Every row gives one point. To make a cloud, some directions were put in groups of two or more. Within a group, all points are equally far from the middle, so they leave a hole (a ring in 2 directions, a hollow ball in 3). The other directions are filled evenly. Then the cloud was stretched, turned, moved and blurred a little. How many holes are there, and how many directions does each take, smallest first?
In the rows, 128 means zero.

Cloud (21 x 3):
[[ 93 123 124]
 [150  82  94]
 [156  85  93]
 [120 148  67]
 [ 98 111 115]
 [104 156 103]
 [156 102 125]
 [ 90 159 139]
 [ 86 143 171]
 [143 114 178]
 [130 149  72]
 [143 163 146]
 [ 95 118  89]
 [100 147  90]
 [128 150  71]
 [159 135 129]
 [ 92 134 102]
 [118 170 127]
 [165 110  96]
 [159 107 124]
 [108 168 126]]
Holes: 1 (2)

Cloud, 31 rows:
[[128 165 142 162]
 [111 126 175 154]
 [116 154 157 178]
 [113 125 153 121]
 [154  80 165 142]
 [ 75 160 144 127]
 [164  87 149 158]
 [142 154 155 120]
 [159  72 154 118]
 [136 102  73 103]
 [ 83  83 145 147]
 [129 176 126 156]
 [119 118 132 186]
 [141 119 118  81]
 [138  87 110 169]
 [108  70 123 125]
 [132 129 158 171]
 [129 137  69  99]
 [ 89  97 136 134]
 [150 155 137 144]
 [137  89 166 138]
 [110 111  86 133]
 [115  94 184 179]
 [147 104  95 147]
 [150 133 147 152]
 [116  84 155 131]
 [133 139 163 135]
 [132 132  99 152]
 [130 147 149 168]
 [ 91 132  92 143]
 [111 108 182 191]]
Holes: 1 (2)

Cloud:
[[ 86  69 125 111 119 132]
 [108 113 102 149 146  86]
 [109 113  96 161  98 120]
 [119  99 110 135 163 169]
 [107 104 151 122 102  92]
 [ 73 126 131 124 133 124]
 [165 120 117 144 166 133]
 [135  92 115 135 166 104]
 [108  95  93 170 119 103]
 [ 92  96 152 122 141 154]
 [162 103  97  90 158 181]
 [139 134 179 132 101 165]
 [154  88 104  48 156 151]
 [112 161 133 184 102 120]
 [111  71 175 160 110 131]
 [149  66 103 123 179 159]
 [153 115 125  81 136 170]
 [ 95 132 155 114  96 104]
 [102 148  88  71 173 119]
 [113  83  90 132 128 152]
 [111  93 123 130 115 166]
 [125 134 113 124 101 151]
 [102 126 106  99  94 134]
 [129 114 115 152 131  79]
 [129  90 136 125  85 163]
 [ 94 102  94 156 128 112]
 [ 84 132  97 136 110 105]
 [109  75 109 103 180 165]
 [122 112 144 195 128 106]
 [153  96 125 144 128 158]
 [102 127 146 185 130  87]
 [148  90 139 117  95 160]
 [ 97  60 126 142 100 148]
 [137 135 130  93 108 153]
 [ 94 112  76  84 117 110]
 [116 125  89 150 140 129]
 [140 166 132 115 127 161]
 [126  95 101  64 125 164]
 [ 95  99 115 129 156 101]
 [ 81  76 120 124 126 119]
 [145 106 181 155 117 121]
 [158 105 105 139 178 120]
 [118 127 139  87 103 131]
 [177 111  79  82 157 159]
 [129 160  82 127 157 105]
 [115 133  84  52 157 130]
 [110  72 131  97 142 163]
 [135  54 150 131 113 151]
 [129 103  98  48 140 137]
 [ 87 146  96 119 169 118]
 [135 169 119 114 123 147]
 [122  90  89 144 165 102]]
Holes: 1 (4)

Cloud, 76 rows:
[[122 128  91 178 159 131  95 123]
 [165 134 121 104 151 144 146 195]
 [150 137 128 148 108 152 178 142]
 [102 144  83 134 109 150 101 147]
 [146  92 101 125 154  80 175 131]
 [133 131 144 178 135 169 128 150]
 [ 85 117 148 122 110 118 125 110]
 [ 85 138  96 119  97 101 123 139]
 [101 114 104 115  98  84  85  95]
 [121 135 110 105 161  84 118 118]
 [ 97  99  70 147 121  68  92 107]
 [110 189 103 117 120 126 124 127]
 [164  99 119 158 155 134 164 130]
 [139 191  96 148 142 159  91 120]
 [140 133 108 145 184 136 112 106]
 [110 154 132 148 165 167 164 186]
 [107 116 104 142 104 148 117 173]
 [128 150 101 145 132  63 112  78]
 [143 136  67 172 130 119 119  85]
 [ 81  73 113 131 141  77 127  68]
 [141  98 135  99 153 149 166 154]
 [ 93 133 157 154 125 133 155 143]
 [145 127 170 144 146 168 154 171]
 [130 173 116 159 164 171 130 148]
 [ 61  89 126 156 125  81 153 105]
 [188 121 112 143 132 121 108 108]
 [105 105  61 120 150  84 100  81]
 [136 127  82 102 101 122 110  63]
 [ 89 103 157 141 123 114 164 134]
 [117 146 107 182 123 117 167 133]
 [131 123 137 182 124 107  94  96]
 [125 145 103 160 114 163 112 171]
 [ 69  99  75 149 112  90 129  71]
 [ 99 114  75 115 154 127 126 114]
 [138 140  90 126 117 158 118 181]
 [132 117  97 161 156 161 140 149]
 [127 141 141 170 126 138  93 109]
 [ 75 134 120 126 111 108 164 168]
 [ 81 101 121 150 138  52 139 138]
 [ 84  80 122 150 145  95 182 118]
 [142 149 127 126 175 169 144 132]
 [155 105 100 135 125 162 154 169]
 [119 144 107 116 169 158  74 145]
 [164 104 142 147 143 171 136 153]
 [115  99 144 133  91  92 143 103]
 [120  67 127 177 147 121 146 152]
 [114  97 107 111 137 149 179 170]
 [ 70  66 103 161 104  92 123  98]
 [ 88 107 101 140 142 106 108 152]
 [118 121  70 121 100  79 144  67]
 [116 117 129 151  93 152 141 108]
 [ 79 115 109 105 141 126  92 103]
 [123 156 149 170 150 173 127 167]
 [133 122 103 121  97  70 112  68]
 [141  79 132 138 133 124 151 183]
 [110  85 101 105 123  83 157  73]
 [ 90  88  91 137  91  60 146 129]
 [130 183 116 126 137 113 127 138]
 [150 139 126 122 143 113 179 178]
 [ 98 116 121 148 157 126 128 182]
 [117 129 107 140  98 179 135 119]
 [157 133 106 160 167 124  81  81]
 [169 155 116 137 102 160 140 172]
 [149 148 140 113 148 111 141 165]
 [159 164  77 129 125 162 110 102]
 [ 86  84  93 135  94 115 167 124]
 [125 124  93 176 153 145  93 106]
 [143 107 126 104 163 120  98 130]
 [131 153  67  92 129 163  91 115]
 [142 144 137 132 151  92 125 144]
 [157  77 127 170 138  92 103 131]
 [118 109  95 128 158 143  79  96]
 [ 78  85  88 133 135  71  86  58]
 [104 100 113 126 132  96 139 179]
 [137 107 130 191 138 124 177 144]
 [123 134  97 114 131  86 177 115]]
Holes: 2 (3, 4)
